Each point is reached from the start by the listed moves, each made 0, 1 or 2 times, or once backwards (-1), plus a little noise. Is the number of moves made odd or even? Then give how often each move was made.

Moves:
(1): 0.62,-0.63,-1.91,-0.09,0.18
(2): -0.12,-0.51,0.83,0.98,-0.22
(3): 1.03,-0.60,-1.08,-1.28,-0.11
Start: -0.07,0.81,-0.47,-0.08,-0.92
Points:
-0.38,1.91,0.62,-0.93,-0.82 => even (-1, -1, 0)
2.71,-1.59,-3.76,-1.68,-1.20 => even (1, 1, 2)
0.71,0.69,-3.26,-1.18,-0.54 => even (1, -1, 0)
2.44,-1.23,-4.71,-2.76,-1.09 => odd (1, 0, 2)
2.46,-2.05,-2.83,-0.85,-1.43 => odd (1, 2, 2)

Moves:
(1): 0.50,0.01,-0.64,0.71,0.25,-0.07,0.35,0.26,0.25,-0.41,-0.49,0.12,-0.26,-0.31
(2): 2.29,0.04,-0.16,-0.91,-0.49,-0.11,0.58,-0.75,1.02,0.44,-0.99,-0.75,0.58,0.68
(3): -0.07,1.09,-0.44,0.24,-0.19,-0.25,-0.11,-0.17,-0.64,-0.72,-0.25,0.17,-0.93,0.48
(4): -0.15,-0.14,-0.13,0.32,0.11,-0.90,0.15,0.04,0.43,0.16,-0.37,-0.67,-0.02,-0.44
(5): 0.69,-0.01,-0.23,0.84,0.78,-0.37,0.34,-0.78,0.42,0.21,0.81,-0.44,-0.64,-0.26
(6): -0.19,0.34,-0.65,0.08,-0.53,0.38,0.39,0.30,0.68,-0.38,0.49,0.37,0.53,0.54
(7): -0.52,-0.59,-0.08,0.08,1.34,-0.15,0.12,0.07,-1.17,-1.30,-1.89,-0.09,0.36,0.37
(8): -0.14,0.20,-0.82,0.68,1.15,0.02,-0.05,0.67,0.54,-0.61,0.28,-0.37,-0.18,0.44
(9): 0.71,0.39,-0.11,0.71,0.13,0.05,0.14,0.08,0.29,-0.94,-0.21,0.06,0.31,-0.97
(10): -0.05,0.28,0.57,-0.21,0.40,0.15,0.87,0.20,-0.50,0.16,0.72,0.46,0.00,-0.60
(11): 0.11,-0.15,-0.92,-0.01,0.76,0.39,-0.07,-0.16,-0.41,-0.02,0.49,-0.77,-0.34,0.89
Start: 0.82,-0.02,0.17,0.33,0.30,0.26,-0.13,0.12,-0.51,0.15,0.84,-0.57,-0.43,0.22
Points:
6.39,-0.08,-0.72,0.22,-0.49,-0.16,-0.20,0.78,4.75,0.47,-1.76,-2.34,1.49,-0.28 => even (1, 2, -1, 0, -1, -1, -1, 2, 1, -1, -1)
4.70,2.12,-5.12,-0.47,0.41,1.50,1.20,-0.02,3.30,0.56,3.23,-3.42,-0.95,6.37 => odd (0, 2, 1, 0, 0, 2, -1, 2, -1, 0, 2)
2.08,1.47,-3.53,0.41,0.24,-0.51,0.00,0.17,-0.94,-3.25,-3.92,-2.05,-0.76,3.79 => even (1, 1, 2, 1, -1, 1, 1, 0, 0, -1, 1)
-4.30,-0.63,3.59,-1.58,1.06,-0.52,-0.88,0.69,-6.81,-1.23,-2.80,1.61,-0.67,-0.15 => odd (-1, -1, 1, 0, -1, -1, 2, -1, -1, 1, -1)
2.94,0.10,0.03,2.24,1.43,-0.43,2.11,1.75,0.70,0.29,1.47,-1.38,-0.08,-4.57 => odd (2, 0, -1, 2, -1, -1, -1, 0, 2, 2, 1)
6.47,-1.73,-2.14,1.28,6.01,-0.55,1.37,-1.90,1.85,-0.06,-0.48,-5.10,-0.53,2.15 => even (0, 2, -1, 0, 2, -1, 1, 2, 0, 0, 1)
0.21,1.94,-0.29,1.44,4.54,0.74,1.22,1.72,-5.55,-5.52,-3.41,1.08,-1.53,0.11 => even (1, 0, 2, -1, -1, -1, 2, 1, 1, 2, 0)
